Every row gives one point. Examples show where two turns around zero, p and q, send a point. Write where each new point lands after one turn and then the other. Backwards means that the second turn is done in reverse. Each puzzle has new turns, and all numbers are rounded.
In the rows, 128 means zero.

Turn p:
[151 139] => [135 104]
[162  88] => [ 83 101]
[ 55 139] => [151 198]
[144 146] => [143 109]
Turn q:
[190 137] => [173  84]
[ 63 126] => [ 87 178]
[136 148] => [149 134]
[124 102] => [105 115]
Where do these land?
q, then p: [119 144] => [143 118]
p, then q: [98 75] => [129 189]
q, then p backwards: [167 165] => [127 182]

Turn p:
[123 128  91 113] => [127 114 119  92]
[150 164 171 192] => [119 197 110 179]
[118 137 118  90] => [156 111 137 104]
[111  99  96 112] => [110  95 137  97]
[ 88 104 117  97] => [126  97 167 100]
[177 135 175 163] => [129 152  99 195]
Turn q:
[ 94  65 131 141] => [137  66 111 161]
[103 144 112 122] => [106 130 151 140]
[ 98 124 157 138] => [153 121 142 160]
[112 144 127 137] => [122 139 139 146]
[225 143 122  73] => [134 155 114  20]
[135 148 120 156] => [118 156 114 141]
Where do these land?
q, then p backwards: [120 139 182 185] => [168 172 181 127]
q, then p: [121 129 128 135] => [121 135 127 129]
q, then p backwards: [ 80  92  85 120] => [134  54 132 128]
p, then q: [170 131 141  81] => [118 118  70 103]
p, then q backwards: [169 118  88  96] => [157  68 126 130]
p, then q: [108 159 144 152] => [135 170 148 130]

Turn p:
[ 81 129 113 197  82 157] => [ 94 206  90 150 154 111]
[118 155 154 119 113 118] => [137 151 139 103 104 131]
[168 121 147 109 188  73] => [184  76 152 136 117 176]
[ 73  82 137 108 165 141] => [118 122 164 106 200 138]
[200 128 154 104 148 131] => [135  66 110 112  89 157]
[ 89 166  73 159  91 175] => [111 179  90 138 143  51]
[167 115 119 100 110 101] => [117  96 150 149  89 133]
Turn q:
[146 116 152  98 175 106] => [137 117 141 129 175  83]
[ 98 173 194 127 103  38] => [ 54 154 155 193 104  62]
[110  95 123 167 103 185] => [155 122  69 111  89 157]
[173 110 104 169  92 173] => [173 170 108  90  98 164]
[145  77  88 123 117 140] => [136 146  97  93 160 163]
[149 115 127 158 112 164] => [162 145 108 108 103 140]
[ 96 169 106 119 172 102] => [118  92 167 176 149 141]
[108 168 130  62 149 117] => [ 90  79 178 122 146 113]
Where do these land?
q, then p: [104 171  82  93  91  93] => [109 176 128  67 172 132]
q, then p backwards: [186  75 141 126 111 189] => [112 204 172 129 162 164]
p, then q backwards: [140 107 132 143 138 128] => [108 120 108 132 135 126]
q, then p: [131 135  51  53 129 135] => [112  93 141  48 188 137]
q, then p: [139 127 131 185 157 132] => [134 118  80 157  98 136]
p, then q: [104 124 110 175 114 104] => [158 133 155 163  99 139]
q, then p backwards: [ 65 142 112 141 143 125] => [178  86 112 140 130 115]
p, then q: [124 189 225 101 132 118] => [ 92 114 175  29 110 112]
p, then q: [159  80 168 135 137 128] => [148  87  88 100 115 147]
